Each row of a before or after table is a point. One or more steps were done to the points. Then noise was added and the rows were shuffled. The steps act on how far a point lies along the listed directions, d1 being the first. Name the steps. A step turns or swaps two directions, mirrors them in a line or flattens them onto one, adds a multiple of one to another, or multiplies one. Angles are multiples of 10 degrees, from the lower direction toward the higher: turns from -170 to 170, lines from 10 to 170 but not 90. Use the fewest steps. Two steps may share a direction if one is a turn and the other turns, adds or multiplies; they go together, in the order done. Otherwise the lowest direction goes first.

Directions:
(1): [ 0.44 -0.31  0.24]
(2): [-0.35 -0.47  0.06]
(3): [-0.16  0.18  0.54]
Before (13 x 3)
[[ 0.58  0.38  0.40]
 [ 0.63 -0.01 -0.07]
 [ 0.27 -0.48 -0.55]
 [ 0.31  0.43  0.01]
 [ 0.26 -0.32 -0.44]
 [ 0.14 -0.24 -0.25]
 [-0.73 -0.25  0.24]
 [-0.47 -0.43 -0.06]
 [-0.10 -0.52 -0.22]
 [ 0.19  0.14  0.71]
 [-0.56 -0.38 -0.35]
 [-0.03 -0.45 -0.40]
 [ 0.59 -0.01 -0.18]]
After (13 x 3)
[[-0.69 -0.39  0.00]
 [ 0.69  0.26  0.02]
 [ 0.56  0.09  0.09]
 [-0.12 -0.25  0.04]
 [ 0.08 -0.14  0.05]
 [ 0.27 -0.19  0.19]
 [-0.67 -0.17 -0.01]
 [ 0.59  0.00  0.01]
 [ 0.14  0.01  0.08]
 [-0.48 -0.32  0.04]
 [-0.11 -0.33  0.12]
 [ 0.38  0.35 -0.12]
 [ 0.19 -0.15  0.12]]
Steps: flatten d2 and d3 onto the line at 10 degrees

Directions:
(1): [ 0.56 -0.32 -0.52 -0.25 -0.06  0.11  0.35  0.15]
(2): [ 0.43 -0.27  0.20  0.33 -0.45 -0.28 -0.22 -0.43]
(3): [ 0.25 -0.06  0.02  0.70  0.48 -0.07  0.04  0.35]
(4): [ 0.23  0.00  0.44  0.01  0.18  0.67  0.28 -0.34]
(5): [ 0.53  0.68  0.07 -0.18 -0.02  0.02 -0.33  0.18]
(6): [-0.03  0.18  0.35  0.11 -0.48 -0.14  0.59  0.40]
Before (10 x 8)
[[ 0.48  0.39  0.54  0.17  0.04  0.14  0.00 -0.12]
 [-0.49  0.14 -0.05  0.03  0.74 -0.08 -0.30  0.30]
 [ 0.24 -0.08 -0.67 -0.45 -0.28 -0.42 -0.49  0.07]
 [-0.36  0.25 -0.17 -0.14  0.22  0.17  0.55  0.30]
 [ 0.41  0.20  0.70  0.43 -0.40 -0.04 -0.01  0.09]
 [-0.09 -0.44 -0.62  0.10  0.23 -0.03  0.17  0.22]
 [ 0.14 -0.46 -0.57  0.12  0.39 -0.36  0.19  0.13]
 [ 0.04  0.30 -0.32 -0.45  0.24  0.40 -0.24  0.05]
 [-0.94 -0.25 -0.06 -0.26  0.55  0.25 -0.20 -0.26]
 [-0.24 -0.02 -0.30 -0.06  0.62  0.66  0.03 -0.16]]
After (10 x 8)
[[ 0.33 -0.59 -0.40 -0.11  0.05 -0.22  0.06 -0.48]
 [ 0.21 -0.08 -0.09  0.68  0.07 -0.29  0.26  0.14]
 [ 0.15 -0.21  0.36  0.54  0.33 -0.20 -0.49 -0.35]
 [-0.36 -0.42  0.32  0.64  0.69  0.17 -0.05 -0.16]
 [ 0.22 -0.06 -0.65 -0.46  0.52  0.20 -0.44  0.04]
 [ 0.18  0.53  0.43 -0.25 -0.36 -0.09  0.10  0.02]
 [ 0.26 -0.25  0.07  0.61  0.14  0.34  0.20 -0.20]
 [ 0.48  0.19 -0.08  0.28  0.37  0.28 -0.13  0.16]
 [ 0.21 -0.65 -0.42  0.15  0.02  0.04  0.01 -0.27]
 [-0.18  0.42  0.37 -0.42 -0.69 -0.13 -0.06  0.16]]
Steps: turn d2 and d3 by -110 degrees; turn d4 and d6 by 50 degrees; multiply d4 by 0.7

Directions:
(1): [-0.26 -0.12 -0.39  0.39 -0.68  0.54 -0.57 -0.05 -0.24 -0.14 -0.16 -0.14
 -0.08  0.14]
(2): [-0.04  0.07 -0.24 -0.36 -0.03 -0.04 -0.18  0.88  0.06  0.10 -0.55  0.18
  0.50 -0.09]
(3): [-0.23  0.06 -0.31 -0.67 -0.41  0.00  0.22 -0.37 -0.23  0.30  0.44  0.13
  0.49  0.24]
(4): [-0.23 -0.16  0.55  0.08  0.16  0.05  0.04 -0.03 -0.17  0.23 -0.28 -0.73
  0.42  0.57]
(5): [ 0.75 -0.25  0.14 -0.04 -0.28 -0.13 -0.46 -0.04  0.61 -0.03  0.22  0.04
  0.25  0.40]
(6): [-0.18 -0.51  0.16  0.20  0.07 -0.55 -0.26 -0.09 -0.47 -0.55  0.11  0.32
  0.46 -0.16]
Before (11 x 14)
[[ 0.21 -0.07 -0.28 -0.34 -0.42  0.09 -0.06 -0.30 -0.12  0.03  0.30  0.04
   0.32  0.33]
 [ 0.06 -0.16  0.05 -0.20 -0.04 -0.12  0.08 -0.21  0.01  0.10  0.22  0.03
   0.43  0.42]
 [-0.12  0.23 -0.35 -0.37 -0.05  0.15  0.00 -0.04 -0.03  0.16  0.08  0.04
   0.21 -0.05]
 [-0.26  0.32 -0.22 -0.42  0.23 -0.12  0.35  0.16 -0.29  0.01  0.12  0.34
   0.23 -0.29]
 [-0.12 -0.10 -0.16  0.33 -0.21  0.50 -0.16 -0.12 -0.19 -0.07  0.06 -0.15
  -0.37  0.18]
 [-0.20  0.36  0.07 -0.31  0.48  0.02  0.41  0.25 -0.03  0.30 -0.31 -0.26
   0.05  0.18]
 [ 0.19  0.17 -0.01 -0.24  0.28  0.03 -0.11  0.73  0.16  0.20 -0.29  0.13
   0.12 -0.06]
 [ 0.18  0.14  0.05 -0.44  0.02 -0.08  0.10  0.05  0.34  0.25  0.09  0.17
   0.24  0.14]
 [ 0.00  0.03  0.05  0.16  0.18 -0.12  0.13 -0.13 -0.13 -0.24  0.16  0.30
  -0.23 -0.30]
 [-0.06 -0.05  0.12 -0.43 -0.08 -0.03  0.28 -0.44 -0.08  0.32  0.40 -0.20
   0.18  0.31]
 [-0.06 -0.17 -0.04 -0.07  0.00  0.12 -0.23  0.50  0.13 -0.05 -0.39  0.10
   0.44  0.10]]
After (11 x 14)
[[ 0.46 -0.02  0.14 -0.73  0.32 -0.42 -0.09  0.76  0.33  0.26 -0.10  0.32
   0.82  0.23]
 [ 0.46 -0.08  0.52 -0.15  0.70 -0.70  0.32 -0.15  0.39 -0.11  0.33  0.36
   0.04 -0.12]
 [ 0.19 -0.13 -0.20 -0.18 -0.30  0.31 -0.46  0.55  0.36  0.12 -0.38  0.01
   0.58  0.39]
 [ 0.36  0.33 -0.10 -0.64  0.79 -0.63  0.23  1.35  0.33 -0.04 -0.44  0.70
   0.42 -0.65]
 [ 0.10 -0.08 -0.30  0.07  0.12 -0.13 -0.47  0.34  0.00 -0.31 -0.20  0.28
   0.17 -0.33]
 [ 0.28 -0.07  0.37  0.46  0.46 -0.16  0.18 -0.38  0.21 -0.16  0.27  0.07
  -0.37  0.02]
 [ 0.27 -0.24 -0.10  0.80 -0.20  0.19 -0.42 -0.54 -0.14 -0.63  0.22  0.10
  -0.61 -0.14]
 [ 0.10 -0.29  0.56  0.30  0.70 -0.57  0.28 -0.30 -0.13 -0.25  0.23  0.08
  -0.47 -0.32]
 [-0.63 -0.27 -0.53  0.60 -0.93  1.01 -0.67 -0.25 -0.78 -0.32 -0.09 -0.28
  -0.25  0.34]
 [ 0.00  0.36 -0.02 -0.21  0.27 -0.06  0.54  0.05  0.06  0.18  0.07  0.27
  -0.20 -0.28]
 [ 0.07  0.08  0.36 -0.89  0.92 -0.89  0.37  0.90  0.03  0.19 -0.49  0.18
   1.00  0.13]]
Steps: multiply d1 by 3; turn d2 and d5 by 50 degrees; multiply d2 by 2.5; turn d3 and d6 by 150 degrees; add 0.7 times d3 to d4
